Each row is a point. A path goes straight from each point to the next, and from the last back to the first. The post is the endless flat space through its rows: a point in 2 columns, a line in 3, a plane in 4, and so on, so that a path can go around it. How many times does the path go around the post? Going back the other way cancels.

Post:
[[-0.09  0.28  0.36]
 [ 0.16 -0.06 -0.32]]
Path (14 x 3):
[[-0.14  0.11 -0.53]
 [-0.08 -0.04  0.03]
 [ 0.00  0.01  0.23]
 [ 0.34  0.20  0.25]
 [ 0.26  0.33 -0.18]
 [-0.09  0.55 -0.44]
 [-0.40  0.18 -0.56]
 [ 0.21  0.48 -0.18]
 [ 0.23  0.48  0.52]
 [ 0.27 -0.17  0.38]
 [-0.26  0.02  0.71]
 [-0.52 -0.08 -0.08]
 [-0.35  0.46  0.17]
 [-0.07  0.74 -0.13]]
Times around: 0

Post (10 x 11):
[[ 0.13  0.07 -0.07  0.66 -0.07 -0.50  0.02 -0.25  0.27  0.16 -0.42]
 [-0.05 -0.17 -0.07  0.09 -0.37  0.04 -0.60  0.33  0.32  0.51 -0.34]
 [-0.27 -0.08  0.44 -0.63  0.46  0.06  0.61 -0.08 -0.23  0.32  0.48]
 [ 0.01  0.03 -0.19  0.61  0.16  0.02 -0.77 -0.13  0.46  0.11  0.05]
 [ 0.04  0.05 -0.59 -0.21  0.78 -0.55  0.17 -0.37  0.46 -0.58 -0.30]
 [-0.18  0.11 -0.80 -0.07 -0.37 -0.06 -0.35  0.33  0.00  0.64  0.39]
 [-0.13  0.04  0.01  0.03  0.31  0.36 -0.12 -0.20 -0.49  0.18  0.07]
 [-0.19  0.00 -0.11 -0.45  0.00 -0.26 -0.34 -0.25  0.06 -0.22  0.21]
 [ 0.28 -0.07  0.26  0.93 -0.11 -0.01 -0.50  0.34 -0.10 -0.38 -0.10]
 [-0.26 -0.09 -0.13  0.28  1.15 -0.30 -0.46 -0.16 -0.52  0.48  0.06]]
Path (15 x 11):
[[ 0.15 -0.39  0.06  0.49  0.49 -0.34 -0.63  0.35  0.00  0.24 -0.33]
 [-0.01 -0.29  0.39  0.10  0.04 -0.25  0.27 -0.53 -0.12  0.33  0.12]
 [-0.43 -0.28 -0.27  0.35  0.67 -0.02  0.13 -0.19 -0.13  0.68  0.22]
 [-0.24  0.29 -0.07  0.32 -0.42  0.52 -0.23 -0.34  0.19  0.03 -0.20]
 [-0.08  0.50 -0.65 -0.17  0.29 -0.19  0.11  0.29  0.13  0.08 -0.47]
 [ 0.37  0.31  0.35  0.22  0.13 -0.33 -0.28 -0.22  0.21 -0.25 -0.51]
 [-0.19  0.38 -0.30  0.27  0.29  0.01 -0.43 -0.28  0.45  0.14 -0.70]
 [-0.66 -0.09 -0.05  0.19  0.30 -0.12 -0.32  0.12  0.11 -0.15  0.16]
 [-0.12 -0.41  0.36  0.52  0.05 -0.12 -0.16 -0.13  0.04  0.10  0.66]
 [ 0.27 -0.01 -0.22 -0.17 -0.13 -0.12 -0.05 -0.61  0.18  0.15  0.05]
 [ 0.34  0.00  0.23  0.05  0.20  0.04 -0.51 -0.44 -0.10  0.29 -0.20]
 [ 0.16 -0.29 -0.63  0.12  0.61  0.20 -0.40  0.07 -0.42 -0.39  0.11]
 [-0.21  0.03 -0.28  0.18 -0.04 -0.09 -0.39 -0.18  0.11 -0.21  0.34]
 [-0.58 -0.14 -0.10  0.06  0.08  0.09  0.01 -0.48  0.23  0.32 -0.13]
 [-0.04 -0.30 -0.05  0.45  0.47  0.22 -0.26  0.00 -0.16  0.16  0.04]]
Times around: 0

Post:
[[-0.23  0.15  0.17 -0.36  0.47 -0.52  0.76 -0.13 -0.36  0.37  0.19 -0.67
   0.32 -0.30 -0.17 -0.17  0.62  0.06]
 [ 0.02 -0.21  0.36 -0.12 -0.02  0.16 -0.08 -0.06  0.00  0.16 -0.08  0.08
   0.00 -0.24 -0.59  0.47 -0.21  0.55]
 [ 0.14  0.43 -0.09 -0.05  0.47  0.18  0.51  0.44 -0.61 -0.11 -0.20 -0.18
  -0.02 -0.32 -0.15  0.02  0.29 -0.29]
 [ 0.16 -0.02  0.10 -0.26  0.07  0.27  0.54  0.43  0.22  0.10  0.01  0.12
   0.09  0.25  0.37  0.11  0.26  0.40]
 [-0.04 -0.14  0.11 -0.51 -0.20 -0.74  0.49  0.39 -0.01  0.17 -0.19 -0.26
  -0.04 -0.35  0.44  0.49 -0.02 -0.06]
 [ 0.16  0.27  0.16  0.02  0.31 -0.63  0.54 -0.98 -0.39 -0.17  0.51  0.29
   0.04  0.55  0.06  0.22 -0.57 -0.50]
 [-0.28  0.18 -0.48 -0.53  0.28  0.01  0.00  0.22  0.41 -0.34  0.46 -0.33
  -0.42 -0.29 -0.08 -0.33 -0.29  0.18]
 [-0.38  0.19 -0.32 -0.01  0.17  0.25  0.69  0.10  0.57  0.35 -0.49 -0.13
  -0.21 -0.58  0.18 -0.40  0.07  0.25]
 [-0.41  0.28 -0.18 -0.31  0.00 -0.54 -0.19  0.06  0.14 -0.39 -0.18  0.14
  -0.14  0.08  0.00 -0.52 -0.01  0.13]
 [-0.20 -0.04  0.10 -0.28  0.41 -0.63  0.52  0.71 -0.30  0.38 -0.29 -0.14
   0.51 -0.45 -0.09  0.31 -0.39  0.45]
 [-0.34  0.54 -1.00  0.23  0.54 -0.56 -1.42 -0.28  1.06 -0.61  0.31 -0.48
  -0.27  0.19  0.17 -0.25 -0.17 -0.39]
 [ 0.22  0.15  0.02 -0.03 -0.22 -0.27  0.23  0.42 -0.31  0.25  0.13 -0.09
   0.46 -0.64  0.32  0.02 -0.13  0.29]
 [-0.12 -0.04  0.09 -0.37 -0.19  0.18  0.29  0.12  0.58 -0.44 -0.10 -0.42
   0.60 -0.21 -0.33  0.10 -0.12  0.16]
 [ 0.26  0.20 -0.02 -0.50  0.39  0.28  0.18  0.20  0.39  0.46 -0.13  0.34
   0.18 -0.49 -0.21 -0.27 -0.12 -0.67]
 [ 0.16  0.19  0.26 -0.01 -0.13 -0.15 -0.15 -0.24 -0.94  0.39 -0.11 -0.55
   0.00  0.79 -0.41  0.17 -0.66  0.21]
 [ 0.08 -0.52  0.30  0.26 -0.50 -0.25  0.54  0.34  0.06  0.33  0.03 -0.07
  -0.02  0.35 -1.02  0.15 -0.45  0.58]
 [ 0.21 -0.28  0.70 -0.05  0.30  0.26  0.10  0.27  0.44 -0.13 -0.04 -0.05
   0.04 -0.36 -0.02 -0.26 -0.44 -0.24]]
Path:
[[-0.18  0.29 -0.14  0.17  0.26 -0.03  0.41 -0.05  0.07  0.44  0.41 -0.17
   0.35 -0.02  0.52  0.58 -0.33 -0.24]
 [-0.29 -0.41  0.08 -0.37  0.25  0.02  0.03  0.24  0.66  0.15 -0.11 -0.48
  -0.39 -0.07  0.00  0.25  0.05  0.22]
 [-0.41  0.19  0.17 -0.24 -0.16 -0.26  0.21  0.19 -0.07  0.56 -0.19  0.12
   0.22  0.14 -0.37  0.32  0.05 -0.11]
 [-0.41  0.37  0.01  0.11 -0.16 -0.24  0.50  0.25  0.40 -0.02 -0.13 -0.27
   0.36  0.40 -0.28  0.12  0.25  0.19]
 [-0.11  0.03  0.22  0.16  0.15 -0.22  0.14  0.20  0.00  0.37 -0.05 -0.22
   0.25  0.33  0.06 -0.32  0.20 -0.15]
 [ 0.10 -0.07  0.17  0.09  0.32 -0.12  0.43 -0.30 -0.10  0.07  0.25  0.26
   0.46 -0.40  0.02 -0.34 -0.63  0.06]
 [ 0.30  0.00 -0.12 -0.32  0.16 -0.67  0.08 -0.18  0.16 -0.40  0.17 -0.32
   0.29 -0.43 -0.34 -0.11  0.12 -0.05]
 [ 0.22  0.08  0.48 -0.57  0.25 -0.49  0.78  0.65 -0.25 -0.43 -0.10 -0.18
  -0.08  0.16 -0.06 -0.56 -0.21  0.09]
 [ 0.20 -0.20 -0.04  0.02  0.37 -0.06 -0.15  0.22  0.08 -0.01 -0.24 -0.04
   0.37 -0.35  0.36 -0.34 -0.44  0.33]
 [-0.12  0.23 -0.39  0.04  0.36 -0.01  0.13 -0.64 -0.09 -0.03 -0.03  0.23
   0.50  0.16  0.01 -0.25  0.10  0.16]
 [ 0.44  0.02  0.09 -0.35 -0.13 -0.41  0.67  0.11 -0.05 -0.01 -0.23 -0.44
   0.32 -0.04  0.39  0.23 -0.21 -0.01]
 [ 0.00  0.20  0.13 -0.18 -0.26 -0.25  0.28  0.51  0.08 -0.37 -0.19 -0.38
   0.17 -0.37 -0.19 -0.20  0.17  0.25]
 [-0.31  0.42  0.05 -0.03  0.15 -0.10  0.10  0.09  0.14  0.20  0.40  0.11
   0.02 -0.64 -0.09 -0.52 -0.23  0.05]
 [-0.35  0.01 -0.13 -0.16  0.01 -0.42  0.19  0.37  0.33  0.05  0.07 -0.56
   0.15 -0.09  0.15 -0.21  0.23  0.07]
 [ 0.36 -0.02  0.02  0.01  0.01 -0.15  0.21  0.23 -0.59  0.23  0.02 -0.38
   0.68  0.18 -0.17  0.69 -0.60  0.12]
 [ 0.51  0.26 -0.45  0.08  0.53 -0.19  0.22 -0.40  0.06 -0.14  0.20  0.09
   0.41 -0.31 -0.48  0.06 -0.30  0.15]
 [ 0.23  0.57 -0.45 -0.57  0.28 -0.37  0.31  0.23  0.19  0.49 -0.06 -0.36
  -0.18 -0.36 -0.77  0.26  0.26 -0.13]
 [-0.22  0.15  0.50  0.08 -0.05 -0.05  0.07 -0.43 -0.06 -0.11 -0.13 -0.09
   0.33 -0.06 -0.09  0.27 -0.08  0.49]]
Times around: 2
